Each point is reached from the start by the listed moves, each made 0, 1 or 2 times, or once backwards (-1), plus a little noise. Is the number of moves made odd or even? Then give how often each move was made.

Moves:
(1): [ 0.24 -0.18  0.00 -0.01  0.00]
(2): [0.16 0.28 0.08 0.09 0.01]
(3): [-0.08  0.00  0.41 -0.09 -0.15]
Start: [ 0.09 -0.12 -0.12  0.04 -0.15]
Points:
[ 0.01 -0.40 -0.62  0.05 -0.02] => even (0, -1, -1)
[-0.24  0.07  0.28 -0.04 -0.28] => even (-1, 0, 1)
[ 0.57  0.29  0.47  0.10 -0.29] => even (1, 2, 1)
[ 0.66 -0.47 -0.52  0.11  0.00] => odd (2, 0, -1)
[ 0.18 -0.13 -0.51  0.14  0.01] => odd (0, 0, -1)

Moves:
(1): [ 0.23  0.07 -0.03  0.01 -0.06 -0.04  0.06 -0.04]
(2): [-0.22  0.28 -0.18 -0.08 -0.05  0.14  0.17  0.01]
(3): [-0.04  0.11  0.33  0.05  0.07  0.10  0.06  0.10]
(4): [-0.08  0.04 -0.05  0.18 -0.13 -0.05 -0.02 -0.12]
(5): [ 0.01 -0.10 -0.05  0.15  0.28 -0.09  0.02 -0.09]
(6): [ 0.10 -0.02 -0.13  0.08  0.08  0.29 -0.06  0.00]
Start: [ 0.22  0.03  0.04  0.16 -0.15  0.08 -0.03  0.19]
Points:
[ 0.56  0.26  0.33 -0.06 -0.21  0.57  0.02  0.45] => odd (1, 0, 1, -1, -1, 1)
[ 0.66 -0.12 -0.13  0.46 -0.63 -0.63 -0.12 -0.24] => odd (2, -1, -1, 2, 0, -1)
[-0.20  0.07  0.26  0.71  0.00  0.06 -0.07  0.01] => odd (-1, 0, 1, 2, 1, 0)
[ 0.49  0.57 -0.32  0.19 -0.66  0.48  0.19  0.10] => even (2, 1, 0, 1, -1, 1)
[ 0.23 -0.22 -0.61  0.84  0.17  0.00 -0.18 -0.33] => even (0, 0, -1, 2, 2, 1)

Moves:
(1): [ 0.03  0.16 -0.07  0.06 -0.11  0.20 -0.04 -0.11  0.15]
(2): [ 0.10  0.10  0.16 -0.13 -0.16  0.05  0.20  0.02  0.08]
(3): [ 0.23 -0.20  0.12 -0.02 -0.01  0.04 -0.12 -0.06  0.05]
(4): [ 0.03  0.00  0.09  0.18 -0.03 -0.03 -0.01 -0.05  0.10]
(5): [ 0.13  0.26  0.10  0.11  0.14  0.20 -0.04 -0.09 -0.14]
(6): [-0.05  0.03  0.13  0.04  0.04  0.26  0.11 -0.02  0.00]
(7): [ 0.08 -0.04 -0.08 -0.01  0.10  0.00  0.18 -0.06  0.05]
(8): [ 0.07 -0.01 -0.01  0.01  0.11  0.02 -0.03  0.21 -0.02]
Start: [ 0.04 -0.05  0.04  0.12  0.13 -0.10 -0.08  0.01 -0.06]
Points:
[ 0.38  0.01  0.73  0.20 -0.46 -0.05  0.01 -0.24  0.34] => odd (0, 2, 1, 2, 0, 0, -1, -1)
[ 0.69 -0.85 -0.22 -0.26  0.39 -0.37 -0.04  0.36  0.12] => odd (0, 0, 2, -1, -1, -1, 2, 2)
[ 0.54  0.32  0.17  0.40  0.15  0.75 -0.81 -0.63 -0.17] => even (2, -1, 2, -1, 2, 0, -1, -1)
[ 0.10  0.38  0.05  0.30  0.65  0.38  0.23  0.32 -0.23] => even (0, 0, -1, 0, 1, 1, 1, 2)
[ 0.94 -0.12  0.33  0.44  0.58  0.66 -0.01 -0.08  0.19] => even (1, 0, 2, 1, 1, 1, 2, 2)

Moves:
(1): [ 0.24  0.06 -0.01 -0.04  0.08  0.04 -0.02  0.08 -0.17  0.00  0.05  0.00
  0.05  0.01]
(2): [ 0.08  0.19  0.05  0.07  0.06 -0.07  0.12 -0.03 -0.02 -0.07 -0.07  0.04
 -0.01  0.03]
(3): [ 0.05 -0.04  0.18  0.13  0.13  0.08 -0.08  0.24 -0.11 -0.03 -0.12  0.05
 -0.08  0.01]
(4): [ 0.10 -0.08 -0.08  0.13 -0.05 -0.09  0.05  0.09 -0.06 -0.02 -0.10 -0.11
 -0.14 -0.04]
(5): [-0.07  0.03 -0.09 -0.10  0.21  0.00  0.10  0.13  0.05 -0.04 -0.03 -0.01
  0.12 -0.14]
(6): [-0.11  0.07 -0.14  0.01 -0.01  0.30 -0.14 -0.07 -0.04  0.01  0.04 -0.10
 -0.04  0.07]
(7): [-0.05 -0.13 -0.03 -0.10 -0.08 -0.01  0.27  0.03 -0.03  0.00 -0.15  0.11
 -0.14  0.09]
(8): [ 0.02  0.09 -0.01 -0.06 -0.08 -0.02 -0.07  0.16 -0.02 -0.06  0.01  0.05
 -0.13 -0.02]
(9): [ 0.05 -0.13  0.05 -0.04 -0.07  0.05  0.09  0.12  0.18 -0.14 -0.07  0.05
 -0.01  0.11]
(10): [ 0.13  0.05  0.02  0.11  0.06 -0.03  0.02  0.11  0.10  0.26  0.02  0.03
 -0.13 -0.01]
(11): [-0.20 -0.08  0.03  0.12 -0.03  0.00  0.11 -0.01 -0.02 -0.03  0.32 -0.10
 -0.22  0.08]
Start: [ 0.18 -0.10 -0.02  0.03 -0.03 -0.04  0.01 -0.01 -0.04  0.01  0.04  0.18
  0.18  0.05]
Points:
[ 0.33 -0.59  0.09  0.58 -0.40  0.17  0.11  1.08 -0.36  0.39 -0.23  0.25
 -1.47  0.35] => even (0, -1, 2, 2, -1, 1, 2, 2, 0, 2, 1)
[ 0.47 -0.53 -0.32  0.22 -0.51 -0.30  0.32 -0.16  0.28  0.73 -0.36  0.10
 -0.26  0.11] => odd (-1, -1, -1, 2, -1, 0, 1, -1, 0, 2, -1)
[ 0.14  0.25 -0.20  0.52  0.33 -0.16  0.66  1.00  0.02  0.10 -0.24  0.15
 -0.92 -0.09] => odd (-1, 2, 1, 2, 2, 1, 1, 2, 0, 2, 1)
[-0.05  0.08 -0.14  0.12 -0.17  0.56  0.34 -0.27 -0.81  0.09  0.68  0.14
 -0.52  0.65] => even (2, 1, 0, -1, -1, 2, 2, 0, -1, 0, 2)
[ 0.54  0.37  0.26  0.13  0.62 -0.44  0.45  0.79  0.02 -0.07 -0.27  0.49
  0.11 -0.24] => even (0, 2, 1, 0, 2, -1, 0, 1, 0, 1, 0)
[ 0.52  0.22  0.21  0.33 -0.12 -0.19  0.44  0.68  0.38  0.04  0.11  0.42
 -0.62  0.35] => odd (0, 2, 0, 0, 0, 0, 0, 2, 2, 2, 1)
